Every row gives one point. Any point is a mix of the corners, with weights that add up to 1. It lies inside the corners' shape when no weight is negative. Is each point inside? If not, which corners have a negative weight?

Corners:
(1): [  6 -35  95]
(2): [ 18 -16 -23]
(3): [-6 49 30]
(4): [-41  -4  88]
Points:
[  2 -11  72] => inside
[-5  5 11] => outside (1)
[  5 -19  42] => inside
[19 -7  8] => outside (4)
[-30   5  73] => inside

Corners:
(1): [ -1  27 -95   5 -14  -1]
(2): [  3  41  24 -34 -37 -18]
(3): [  6 -12  22  31  29  18]
(4): [ 16  53 -40  -4 -75 -19]
(5): [  3 -30  40 -28 -12  18]
(6): [ 84   8  24 -37   9   7]
(7): [ -4  -5   5   6   2 -39]
Points:
[ 16  30 -13 -22 -34 -16] => outside (3)
[ 31   9  18 -15  -2   2] => inside
[ 24  24   9  -3 -17 -16] => outside (1, 5)
[ 8 -1 -6  8  3 -6] => outside (2)

Corners:
(1): [ -4  36   1 -58  22  -5  49  -1 -39]
(2): [ 81 -27 -17  -1  -9 -11  45 -62  15]
(3): [-16 -36   9 -54  26   7 -17  13  -6]
(4): [ 15  95 -64  11  -4   9   8  64  43]
(5): [-29   8 -31   5  10 -22  -6   2 -82]
(6): [-73 -17 -19   7  19  -7  -5  20   3]
(7): [ 83  -3   8  11   1  -3  24 -26   7]
(8): [ 19  19   2  -3 -24 -21  35 -30  20]
(9): [-40  -2 -28  28  29  20 -60  -4 -29]
(10): [ 26 -38  -1  -7  -4  51   6   1  77]
Points:
[ 16   3 -11  -9   1  11  10   4  25] => inside
[-27  -3 -21   2  11  -8   0   4 -22] => inside
[ 14   8 -13  -3   5  21  -3   6  21] => outside (2, 6)
[  2 -12  -9   1  17   7 -18  10  -9] => outside (1, 2, 8)
[  9   2  -3 -27  15 -13  15 -20 -44] => outside (4, 6, 10)
[ -1  13  -7 -26  15   6  19  -2 -13] => inside
[ 34 -24  -6  -8  -3  -5  28 -33  -1] => outside (4, 9)
[ 14  31 -15  -9   0   3  13   9   9] => outside (2, 6)
[ 16   1  -8 -10  -2  -7  23 -11   6] => outside (9)

Corners:
(1): [-51  11 -42 -24 -34   9 -42  12 -26 -42  44  31]
(2): [ -5  34 -68  -8  -8  41   1  25 -53 -46 -17  40]
(3): [ 22  21 -59  -1  13 -40 -15  22  61 -26  17  30]
(4): [ 49   2  49  59   7 -29  22   7 -34  46  58 -21]
(5): [ -2 -15  34  37 -73 -44 -45 -47  58 -21   0 -81]
(6): [-30 -46 -24 -12 -28  25 -16 -12 -39  53  38 -33]
(7): [ 23   1 -72 -45 -33 -18  29  71 -26  27  63  95]
(8): [ -7 -12 -12  60  10 -10  26  17   7 -44 -38  71]
(9): [-24  19  27  78 -12 -54  56  51  38 -18  84 -18]
(10): [ 57  -7 -43 -37  47 -71   2  89  18 -42 -38  62]
(11): [-14  26  66 -49  12  -5 -66 -12  68  70 -76 -22]
(12): [ 33  -3 -42 -41  -5  23 -30 -31  22 -59  -3   8]
(13): [-28  41   1  34  56 -11  59 -12 -63 -36  -3  25]
Points:
[  3   7  -9  12  -2 -18   7  13  11  -4  12   5] => outside (1)
[-10  22 -19   9  14  -4  15   8 -28 -27  -2  22] => inside
[  2 -13 -20  -4  -4  -8  -4  17 -15   8  15   5] => inside
[  5  -5  10  19 -25  -6   7  -7  -4  12  23 -13] => outside (1, 3, 10)
[-18   9   4  15 -26  -1  -3   4 -11   5   9   0] => outside (3, 10, 12)
[ -7  20 -25   6  12   1  14   7 -27 -29   0  22] => inside
[  6   9 -32 -14   6  -4  10  24 -15  -6  14  43] => outside (5)
[  5  10 -51   3   6  -8  19  39 -30 -32  27  56] => outside (5, 11)

Corners:
(1): [-26 -21 -36   6  10  26  25 -36 -62 -61  28 -42  15 -23  21 -41 -31 -16]
(2): [  1  11 -28  19 -24 -32   3  27 -32  34 -44 -10  11  60  -8 -18 -40   2]
(3): [ 58  55   3  -7  25  53  12  46  -5  28 -23  21 -35  42  -4 -13  39 -25]
(4): [ -4  -9  13  38 -38   0 -32  19  -8  53 -20  16  19  14  -2  22 -51 -12]
(5): [ 30 -24  25 -27  -9   1 -30   4 -23  49   5   4  10  21  -9  16 -43  18]
(6): [-47 -32 -23 -26   7  -6  13 -29  -2 -28 -37   8  10  -1 -12  -3   5 -37]
(7): [-12 -90 -19   2 -13 -23  24  24  13  -5  -2  -2  28 -20  25  16 -29  -3]
(8): [-10 -65   2   4  29  22  43 -50 -15 -28   0 -61   4 -22  12 -17 -48  39]
(9): [  7  40  13 -20 -16  -9  18  21  -6  11 -38 -21 -70  51   7  34 -27 -15]
(10): [-19 -28  48   8  -7 -16  45 -16 -19 -56  -5 -12   8 -47 -13   8  33  10]
(11): [ 26  83  -6 -16  13  33 -27  19  53  13  -1 -13 -34  15 -23  -7 -10 -39]
(12): [-23 -32  19  10 -29  12 -67  -7  25  25  18 -38  21  -3  26   5  -5  29]
(13): [ 51  47   2   2 -23  18 -20 -17  36  16  -7  -8 -43  10  -3  50  36 -16]
(14): [-32 -40  -7  14  43  14  24 -15 -28 -63   1 -23 -34 -38  -7   0  19  30]
(15): [ -7  20  10  -2  16  -8 -38 -37 -13  31   6   8  22 -17  35  12 -55  -4]
(16): [  7  -2  23 -11   3  16 -42  -6  37  95  26  23   7 -17   6 -18 -17  16]
(17): [ -2  12  -2 -15  13  -1  -6  30  15  27   8 -20  -2  48 -17  11   6 -52]
(18): [ 38  39  14 -13  -4  11 -22  20  -4  56 -41 -45 -37  -1   4   6  40 -12]
(19): [  5 -57  22  20   0  -8  -5 -29  -9 -51   9 -60 -14  -9  11 -14 -17   6]
Points:
[  8  10   4  -2   2  10 -13   0  11   5  -2 -18 -12   6  -3   0 -14 -13] => inside
[ 17  17   8  -8   7  17 -23  -8   8  24 -12 -14 -22  13   6   4  -6   4] => outside (1, 4, 7, 10, 17)
[  8 -15 -12 -10  16   9  17  11 -17  -2 -14 -27 -20  19  -3 -19 -11  -3] => outside (4, 10, 12, 13, 15)
[ 18   8  14  -2  -7  16 -14  17  10  17   3 -13 -19   9  -2   8  10 -11] => outside (2, 6, 8, 15)
[  2 -24  -2 -14  12  10  25  -7  10 -24   1  -7 -18  -5  -4   4   1 -13] => outside (2, 4, 12, 15, 18)
[  8   4   5  -2   3  15 -12   3  -1  12  -4 -12  -8   6   3   0  -4  -3] => inside
[  7  -1   7   0   2   6  -5   6   4  11 -10 -11 -11   9  -2   6  -4  -4] => outside (1)
